Each row of a before or after table is a point. The points were changed in one or more steps. Then noise was added and the rows were shuffled. The steps act on columns, c1 being the first. What was done? A step turns or swaps two columns, mirrors them in a line or flattens them onto one, adds a multiple of one to another, or multiplies or shifts one. Angles are multiples of 10 degrees, from the lower column toward the higher: turns from -170 to 170, lines from 10 to 170 but not 90. Use the fewest steps. Two steps may share a column if one is a turn and the other turns, adds or multiplies; they go together, in the order done. Otherwise the lowest column goes first.

Before (13 x 2):
[[-18  24]
 [-22  42]
 [-72  56]
 [ 42 -15]
 [-59  31]
 [-32  30]
 [-19  41]
 [ 23  -9]
 [-34  67]
 [ 20 -51]
 [ -7 -20]
 [-30  67]
 [ 10 -40]]
After:
[[-42 -21]
 [ 50   4]
 [-24 -62]
 [-63 -38]
 [ 12  27]
 [ 49  23]
 [-54 -79]
 [-31 -33]
 [-28 -17]
 [-66 -32]
 [-39 -29]
 [ 16  36]
 [ 21  -7]]
Steps: turn c1 and c2 by 90 degrees

Before:
[[-57   0  59]
 [-13 -13 -18]
 [ 20  22   2]
 [  8  26  -8]
 [-18  17 -38]
 [ 15  34   1]
 [-18  10   8]
 [-40  15 -41]
 [-26  14  39]
 [  1  12 -18]
 [-40  18  28]
 [-63  -1  29]
 [ 31  20  27]
 [ 14  49 -30]]
After, 14 rows:
[[-57  -1  95]
 [  1   4 -28]
 [-39   8  45]
 [-40   7 -65]
 [  9  10 -13]
 [ 15  13   2]
 [ 31   8  44]
 [-17   6 -62]
 [ 21   8   3]
 [-18   4  13]
 [-26   5  62]
 [ 13  20 -48]
 [-13  -5 -29]
 [-63  -1  45]]
Steps: multiply c2 by 0.4; multiply c3 by 1.6

Before:
[[-26 -42   8  43 -58 -48]
 [-60 -14 -22  32 -68 -53]
 [ 16  37  37 -49 -34  20]
 [ 13 -10   0  46  -2 -17]
 [ 16  53 -37 -17  46  42]
 [-87 -75 -17  57  -3 -52]
 [ -5  74  35  -3  23  36]
 [-20  16  11  12 -56  20]
 [-12   5  10   8 -39  54]
 [-35 -18  42  33 -40  -2]
 [-28  27  30  -7  19  22]
 [-18   8  57 -40 -39   8]
 [ 18  16  43 -44 -12  58]
 [-74  21   5 -45 -41  36]]
After (14 x 6):
[[ 75  37 -13  14  -9 -65]
 [ 14  11  -5  24 -38 -40]
 [-17 -18 -42  11  40  37]
 [ 50 -17  -3 -53  59  17]
 [ 38  -4 -11  10  12  33]
 [ -3 -32 -23 -33  -4   5]
 [ -3 -42 -27  15  57  -2]
 [-16 -77 -23 -20 -11  14]
 [ 96  18  21 -13   5 -74]
 [-49 -46  45 -12  -8  23]
 [ 69  79   6 -62 -47 -73]
 [ 55 -19  -8   9  19   0]
 [ 19 -19 -55  -6  56  -8]
 [ 58  10 -45  -7  -7 -21]]
Steps: turn c4 and c5 by -120 degrees; turn c1 and c4 by 120 degrees; turn c2 and c3 by 170 degrees; shift c6 by -20

Before:
[[  4  10 -14 -23  30 -21  -2  28  15]
 [  4  14  -4 -26  33  14 -37  -2 -30]
 [-29  56 -17  60   5 -27  22   7 -33]
 [  6   4 -11  72   2  -7  14   0  13]
 [-15   4   6 -23   8   9  23  -1   7]
 [ -7  14 -13  -4   4  18  21  35 -33]
 [-43  13 -11  21   1   4  10  -4  15]
 [  7  27  35 -17  17  -4  23  -2  -2]
 [ -3   2   4  -5  -1  16   9  51  -4]
 [-95   5  -6  -7   2  13  16  -2   1]
 [  3   1   9 -22  14 -14 -12   4  11]
 [ 10  13  -7 -24   0  13  14  -2  10]
 [  1   9 -11 -22  77   8  20   8 -13]
 [-15   6  -6  -7  10 -21  12   1 -44]]
After (14 x 9):
[[-28 -56 -44 -45 -36 -30  23 -32   8]
 [  8 -12 -14 -19 -42 -45  -3  14  -5]
 [  7 -19  26  -1  31   3  -6 -16   5]
 [-10  -9 -54 -46 -33   6  -8  11  -2]
 [ 10 -18  16  17 -27 -15 -12   3  -3]
 [ 23 -24  12  -9 -38 -11  -8 -32  34]
 [ 24  -3   3   7 -41  -1  -4  -4  48]
 [ 12 -15  29   8 -38  16   2  12   1]
 [ 14  -8   7  -4 -43 -95  -9   7  -2]
 [-19  -5  33  -5  -6   5  10  12  23]
 [-24 -11  13  -4 -27 -14  -5 -43   3]
 [-15   4  16  17 -28   8   6  13   4]
 [ 18  12  24  12  -8   4  36 -33   1]
 [ -8 -39  -2  41 -26   7  -5  -4   0]]
Steps: swap c1 and c6; turn c2 and c7 by 140 degrees; turn c3 and c4 by 120 degrees; shift c5 by -40; swap c8 and c9

Before:
[[ 39  62  17 -13  22  46 -29  29 -28 -44  -2]
 [-56 -39   7  -7  29  45 -18   8   6 -33   6]
 [ 67 -16  -5 -23   7 -22  89 -20  19  67  24]
 [ 39 -23   9 -26   7  -1  -5  21  -5  -5  52]
 [  9  10 -28 -18 -95 -20  73 -45   8 -54  56]
 [ -6 -39 -37   1   2   0 -31 -56  18 -27 -27]
 [-55 -28  -3  -6   4  13   1  17  10  70  51]
 [-47 -37 -15  -5  -2 -38 -21  27   3 -50 -52]]
After (8 x 11):
[[ 22  48  27 -16   9  40 -30  32  48 -43  32]
 [-71 -21   8  -5  -1  12   2  18 -17  72 -24]
 [-26 -20  19 -25   0  -1  -1  23  -1  -4  60]
 [ 11 -11   7 -22  12 -31  87 -16 -22  67  70]
 [ 20 -30 -26   0  21 -13 -29 -51 -32 -27 -16]
 [-31 -37  20  -6  27  31 -17  18 -19 -32 -46]
 [-41  13 -14 -19 -75  35  73 -75  -5 -52  35]
 [ 21 -34  -6  -6 -11 -34 -23  27 -16 -55 -65]]
Steps: turn c1 and c11 by 60 degrees; mirror c2 and c9 in the line at 10 degrees; shift c3 by 10; turn c5 and c8 by 20 degrees; add -0.7 times c5 to c6

Before:
[[-32  -6  38  -2 -10  -7  -3  16  -3 -19   8   0 -14   6]
 [-30 -24  -7  -5  -4   1  -8  -1  -4   0  -5   6  21 -34]
 [-36  -5  12  14  -9  33 -12 -20 -26  -9   1   2  34 -10]
 [-19 -11  27  28  -5   4  14  -2   0  -3  14 -16 -14 -23]
 [-21 -13  10 -11 -18  38 -28  14  -3  12 -40 -22  17 -40]
 [ 14   9   4 -23  15  27 -24  30  10  43   1 -36  -2   5]
 [ 32  25  27  20  13 -10   7  32  20 -32  28  -9 -16   7]
 [  8   1  25   9  -3   5   2  -8  12 -32  25  13 -42   5]
 [  3  -1   8  16  24  12  31  21  11 -27  -1  -7 -21  12]
 [  0  -5  28  28  27  -7 -11   5  25 -19   1  -6 -19   9]
 [  1  -4  -6 -16   3  33 -23  19  22  -2  13 -56  11   4]
 [-37 -11 -19   9 -10  32 -39  29 -15  18 -15 -18   4 -29]]
After:
[[ -4 -13  68  37 -19   3   5  -2  -2  -1  14  25 -14 -23]
 [ 16   7   9 -22  15  27  44  29  12  45   1  -4  -2   4]
 [-18 -14  25 -23 -20  37  27  13  -4  12 -40  -3  17 -41]
 [ 23  -1  21  32   2  12  -9  20  10 -27  -3  27 -21  13]
 [ -9  -2  31 -10 -36  33   1 -21 -27 -10   2  -9  34 -11]
 [ -9  -4  94   7 -33  -6   2  16  -4 -20   8  -3 -15   6]
 [ -4 -24 -17 -19 -31   1  -6  -1  -8   1  -7  -2  21 -35]
 [  3  -6 -16 -24   1  35  61  19  20  -3  13   8  11   3]
 [ -9  -9 -48   6 -36  33  32  28 -18  18 -14 -17   4 -28]
 [ -3  -2  63  39   8   4 -10  -9  11 -31  25  -7 -41   5]
 [ 12  20  67  33  30 -10   5  34  24 -32  29   9 -15   7]
 [ 26  -9  69  41   0  -9  11   5  25 -19   1  -8 -19   9]]
Steps: swap c1 and c5; turn c2 and c9 by 10 degrees; multiply c3 by 2.5; add -0.7 times c13 to c4; add -0.3 times c14 to c7; turn c7 and c12 by 120 degrees

Before, 10 rows:
[[-20 -16 -13  -5  15  -3 -19 -11 -43  -3 -10 -21   4 -21   6 -52  25 -11
   26  14]
 [  6 -12  32   8 -12 -10  39 -18   6 -22   5 -21 -13 -27  17  12  23 -10
  -13 -30]
 [ 15 -16  22  -2   9   3 -19   4 -11  15   9 -25  -3  21  -8 -19 -27 -24
  -32  12]
 [-24 -22   7  -3  -8   6   9   4  -3 -25  11   7 -38 -24 -21 -36  14 -24
    3 -27]
 [-30  18  13 -27 -22   6  33 -17  -6  30   4   8  21  22  31   8  29 -43
    6 -17]
 [-34  35  -1 -19  -9  18 -13  18  -2 -26  39 -16  11  13  17 -32  38  -5
  -19  -8]
 [-33 -26 -25   4  17   1 -18  15   5  15  16  18  -4  -3  36   5 -17 -30
  -26  22]
 [ -7   6  31  25  43 -24  47  -2   5  10   3  33  11   4  31  -6 -20   9
  -10  -3]
 [ 10  -2  23  13  13 -28   2   1 -41  37   9  -5 -21 -18 -26 -45  19  22
   -8 -19]
 [ -7  32 -21  36  -9  11 -15   9  14 -23  34  18 -13 -31 -16  13   0   9
   21   3]]
After:
[[ -4  18  69 -24 -22   6  33  27  -6  30 -31 -12  22  24  -3   8  31 -42
   -7 -17]
 [-23  31  11  36 -10  13 -15 -26  15 -21 -37  17 -12 -29  97  12  11   7
   18   3]
 [ 27 -17 -19   1   7   4 -19  27 -11  18  -7  -7  -3  22  26 -19 -40 -24
  -12  14]
 [-17  36  40 -23 -10  19 -12 -18  -1 -26 -75 -45  10  14  93 -34  22  -5
  -35  -7]
 [ 22   7 -44  26  43 -24  48  13   3  13 -31  46  10   4  -8  -4 -23   7
    0  -3]
 [ 23  -2 -17  11  12 -28   3  58 -42  38   7 -16 -21 -17  37 -46  13  20
  -18 -20]
 [-38 -27  -7   4  18  -2 -19  37   1  16 -55  31  -4  -2  24   3 -28 -28
  -15  21]
 [ 32 -14  30   7 -13  -9  40 -52   6 -20 -22 -39 -13 -27   7  14  14  -7
  -23 -29]
 [ -8 -22  36  -3  -9   7  10 -34  -3 -27   1  -1 -39 -25  40 -34  13 -23
   -3 -28]
 [-19 -14 -12  -7  16  -4 -19 -15 -44  -1   7 -39   6 -22 -29 -52  34  -8
   10  13]]
Steps: turn c1 and c3 by -60 degrees; add -1.5 times c5 to c3; add 1.5 times c10 to c8; multiply c11 by 3; turn c11 and c15 by 120 degrees; add -0.7 times c17 to c12; turn c17 and c19 by -30 degrees
